Each row of a before or after table is a point. The points were changed in one or more steps. Then noise was added and the rows were shuffled. The steps act on how far a point lies along the listed directions, d1 being the first. What was done? A step turns or swaps two directions, mirrors them in a line or flattens them onto one, adds a multiple of one to another, or multiplies one. Angles are multiples of 10 degrees, from the lower direction toward the higher: turns from -170 to 170, lines from 10 to 170 but not 90. Use the fewest steps. Two steps may share a direction if one is a turn and the other turns, adds or multiplies; they go together, in the order done. Otherwise the lowest direction goes first.

Directions:
(1): [ 36 -36]
(2): [-36 -36]
Before, 12 rows:
[[  4  -5]
 [ -3  -4]
 [-24  16]
 [-25  17]
 [-21   7]
 [ 15   5]
 [-11 -17]
 [ -5   4]
 [ 25  16]
 [-16 -12]
 [  1  14]
 [-13   6]]
After (12 x 2):
[[-13  10]
 [ 44  21]
 [-29 -17]
 [  9 -10]
 [-58  45]
 [ -5  -7]
 [ -4  27]
 [-58  44]
 [ 29   3]
 [-16 -31]
 [-45  26]
 [-28  18]]
Steps: multiply d1 by 2.5; multiply d2 by 1.6

Directions:
(1): [ -7 -50]
(2): [50 -7]
Before:
[[ 15  44]
 [ 10 -18]
 [ 16  40]
 [ -3   3]
 [-10 -33]
 [ 44  33]
 [ 60   9]
 [ 29 -20]
 [ 11  19]
 [ 41 -17]
 [-10  -6]]
After:
[[-17  16]
 [  1   0]
 [ 26 -27]
 [ -4  -2]
 [ 22 -30]
 [-14  11]
 [ 10 -14]
 [ 14 -15]
 [ 22 -26]
 [  2  -4]
 [ -5   3]]
Steps: flatten d1 and d2 onto the line at 50 degrees

Directions:
(1): [-17 -56 -19]
(2): [-58  20  -6]
Before, 14 rows:
[[ 31   6   7]
 [ 36 -21  -2]
 [-17  20  -8]
 [-29  11   8]
 [-31   6 -21]
 [ 37 -38 -11]
 [ -5   9   5]
 [ -8   6   0]
 [-17  -8  -6]
 [-50 -55 -38]
 [ 20  -8  -6]
 [-22  -2  -2]
 [-23 -20 -15]
 [-28  14 -11]]
After (14 x 3):
[[ -2  11   5]
 [-33  11 -20]
 [ 18  -7  -6]
 [-24 -16 -14]
 [-11  22  -9]
 [ -6   7   0]
 [-17  -5  -5]
 [-28  22 -13]
 [-26  12  10]
 [ 27 -46 -15]
 [-19   1   2]
 [-60 -43 -37]
 [ 33  -2  10]
 [ 34 -22  -3]]
Steps: turn d1 and d2 by 10 degrees

Directions:
(1): [-11  25 -60  25]
(2): [-43  33   3 -44]
(3): [-42   5  30  47]
(4): [-34 -57 -21 -11]
Before (11 x 4):
[[-15  11  32  24]
 [ 14  27   2  -8]
 [ -3  14  38 -26]
 [ -9 -13   2  18]
 [-33 -18  -7  16]
 [ -1  11  12 -25]
 [ 10   1  -2  23]
 [-24  -4 -14  23]
 [  1   2 -41  10]
 [-13   9   2 -23]
 [ 14  -8   6   1]]
After:
[[-24 -15  37  -8]
 [ 14  -9  -3 -32]
 [ 13   3  -7   1]
 [-24  13 -14  32]
 [ 11 -20  59 -11]
 [ 10   1  16  17]
 [  0  -7  27   0]
 [  7   6 -15  11]
 [  2   0 -18 -16]
 [-23  -8  38   9]
 [-12  -1 -14 -15]]
Steps: multiply d3 by 1.6; turn d1 and d3 by 70 degrees; flatten d2 and d4 onto the line at 40 degrees

Directions:
(1): [-36 -37 -39 -21 -49  17]
(2): [ 21 -29 -21 -58  44 -15]
(3): [-56  39 -10 -16  11 -46]
(4): [-10  42  12 -41   5  60]
(5): [ 40  41 -60   5 -17  -6]
(6): [ 27   9  38 -38 -50 -31]
Before (13 x 6):
[[ 28 -19 -20 -28  -2  23]
 [-13   0   7  14   0  22]
 [-21   3 -19  23   0  -6]
 [ 24  -2  -6   7  40  -2]
 [ -5 -38  19 -20  25  29]
 [ 31  13   3  29  11  10]
 [ 36 -32 -27 -30   1  18]
 [ 14   0  40 -14  25   3]
 [ 17 -20  18   3  20  18]
 [ -2 -52  19 -29   1   8]
 [ 28   0   0 -34  20  -1]
 [ -2  18  -8 -21 -29  14]
 [-14 -33 -15 -22  32 -15]]
After, 13 rows:
[[ 41  21 -28   1 -12 -29]
 [  2 -25  -9   7 -26 -33]
 [  6   7 -11  -3  32  13]
 [ 16  16 -23  19  10  -8]
 [-25   0  -2   9  19  30]
 [  0 -25  27 -30  -6 -16]
 [-18 -33  19  23  -8 -26]
 [ 42  24 -16  37  37 -31]
 [ 45  33  22  34  14 -40]
 [  7   6  -7  56  18 -17]
 [-22 -11 -26 -12 -14  22]
 [-12 -35  15  10  -3 -25]
 [-18 -13 -40  30 -10   6]]
Steps: multiply d5 by 1.6; turn d1 and d5 by -130 degrees; turn d2 and d4 by -110 degrees; multiply d3 by 0; multiply d6 by 1.6
